Each point is reached from the start by the listed moves, each made 0, 1 or 2 times, or once backwards (-1), plus a little noise. Say if it took an odd or an even number of moves. Then give how often each move was made.

Moves:
(1): [-16 -22  -7]
(2): [-4 21 39]
(3): [-13  11   2]
Start: [ 7 -5 -2]
Points:
[  3 -38 -11] => even (1, 0, -1)
[-7 60 47] => even (-1, 1, 2)
[ 7 -5 -2] => even (0, 0, 0)
[15  5 34] => even (0, 1, -1)

Moves:
(1): [-1 -2  9  4  5  0]
(2): [ -6 -13   6   5  -5   8]
(3): [-4  1  5 -7  1  4]
(4): [-10   9   7   5  19  18]
Start: [-3  5 -6  7  1 11]
Points:
[-35  -6  34  41  40  60] => odd (2, 2, -1, 2)
[-19  25  -5  21  33  42] => even (-1, 0, -1, 2)
[  1 -15 -15   3 -28   2] => odd (-1, 1, 0, -1)
[-30  13   7  18  29  54] => even (-1, 1, 0, 2)
[  6  10  -8 -17 -11  -8] => even (0, -1, 2, -1)

Moves:
(1): [-3 10  4  6 12  2 18  4]
(2): [ -9   1 -21 -13 -10  15   5  -8]
(3): [ -1  -5  15  -4  -2  -4 -10  -9]
(4): [  8 -11  12  -9  -2  -2   5   9]
(5): [-2  2 -4 -3 11 -9  3  4]
(6): [ 22  -2  -6   3  -6  -9   4 -14]
(7): [-16 -17  -8   5   1  -8  10  -3]
(8): [ 14  19   4  -3 -12   2   5   4]
Start: [-1  7  3 -1 -1  3 -9 -3]
Points:
[ 16  -4 -10   8   9 -49  38 -28] => odd (1, 0, 1, 0, 2, 2, 2, 1)
[-44  19 -36 -18 -12  60 -26 -21] => odd (0, 2, 0, -1, -1, -1, -1, -1)
[-9 -8  1  8  1  8 30 13] => odd (1, 0, -1, 1, -1, 0, 1, 0)
[-46 -60   3 -43  13 -10 -14   9] => even (-1, 1, 1, 2, 2, -1, 1, -1)
[-18 -12 -33 -22  23   0  12  11] => even (0, 1, -1, 1, 2, 0, 0, -1)
[-18  40  29   6   5  30 -23  -5] => even (1, 0, 1, -1, -1, -1, -1, 0)

Moves:
(1): [  0   1 -11 -15   0   9 -16   0   1  -1   5  -5   6]
(2): [  1  -2  -6  -8   4 -12   0   7   9  13 -15  -5   2]
(3): [-3  4 -8 -1 10  3  5  0 -1  0  9  4 12]
(4): [ -5  -2  16  -5   5   4  -4 -10  -7   6  -2  -4   0]
(5): [  4  12  -4   9 -10  -2  -1  -6  -8   4 -16   7  -8]
(6): [ -5  -3  -1   2  -8   9  -1 -10   4   4   0   6  -9]
(7): [ -2   5   2   7 -16   4  -5   6  -1  -1   3  -7   7]
(8): [ -5   8  -4   4  -5 -20   9  11   5  -5  -6   2 -14]
(9): [  3   5   4  -4 -11  -7   2  -6   5   3   1   0   0]
(10): [ -2 -12  -2   2   2   0  12   7  -2   1  -5   1   3]
(11): [ -6  -6  -7   1   4  -3   1 -13   3  -9  -3 -15   5]
Start: [ 2 -3  2 -5 -1 -5  1  6 -7  3  6 -1 -1]
Points:
[-28 -13 -28 -16  -7 -26  43   3  13 -21  39  -2   9] => odd (1, -1, 2, 0, -1, 1, 0, 2, 2, 2, 1)
[ -2  36 -17  17 -21 -60  11  28   5  12 -35 -30  11] => odd (-1, 2, 1, 0, 1, -1, 2, 1, 0, -1, 1)
[  6  -4  -3 -34 -41 -56  -3  53  26  20 -15 -41  17] => even (1, 2, -1, 0, -1, -1, 2, 1, 2, 1, 0)
[  1  33 -47 -22 -18   6 -26   1   4   9  10  38 -30] => odd (2, 0, 1, -1, 1, 2, -1, 1, 0, -1, -1)
[ -9 -25 -17 -22  -3  40  -1  35  -3  28  35  -3  57] => even (1, 1, 2, 0, -1, 1, 2, -1, 0, 2, -1)

Moves:
(1): [ 2 -9  0 -3 -1 -1 -6  6 -5 -6  0 10]
(2): [ 5  9  4 -7  1 -1 -1 -7 -2 -6 -3  0]
(3): [ 1 -5 11  3 -7  4 -2 -5  8  0  7  4]
(4): [ 2  3  5 11 -7 -4 -1 -1  1 -6 -5 -5]
(5): [ 0 -3 -5 -1 -5  4  8 -3 14 -2  3 -3]
(6): [ 1  5 -8 -5  0  5 -2  5  3 -1  6 -2]
(7): [-10   9   4   1 -10   9   5  -4  -7   5   6  -5]
(8): [-10   5   5   1   6  -4   4   9   5  -5  -2  -8]
(9): [ 1  7  3  1  5  0  6  4 -4  9 -4  5]
(10): [-10  10  -2  -3  -6  -6  -2   3   0  -5   4   7]
(11): [-9  9 -4 -1  0  4  1 -2  1  1 -2  1]
(12): [  1  -4  -4  17  12  -1   3 -15  -2  -2   7  -4]
Start: [ 0  2 -5  5 -5  5 -3  4  5 -1 -1 -1]
Points:
[ -4  13 -11  60  23 -12  15 -10  42 -29   2 -44] => even (-1, 0, 0, 2, 1, 1, -1, 2, 0, 0, 0, 2)
[ -6  38  18  13 -43  21  10   8 -17  22 -12   1] => even (0, 0, 0, 2, 0, 0, 2, -1, 2, 0, 0, -1)
[ 15   6 -19 -29   6  26 -22  -6  21 -22   6   9] => even (1, 2, 1, -1, 0, 2, -1, 0, -1, -1, 2, 0)
[-53  55 -31 -28  -7  11   2  19  37 -32  20  -7] => even (0, 1, 0, -1, 1, 2, 0, 2, -1, 2, 2, 0)
[ -2  -2   7 -23  11  -3 -13  42  13 -27 -26   4] => odd (2, 1, 0, 0, 0, 0, -1, 2, 0, -1, 1, -1)
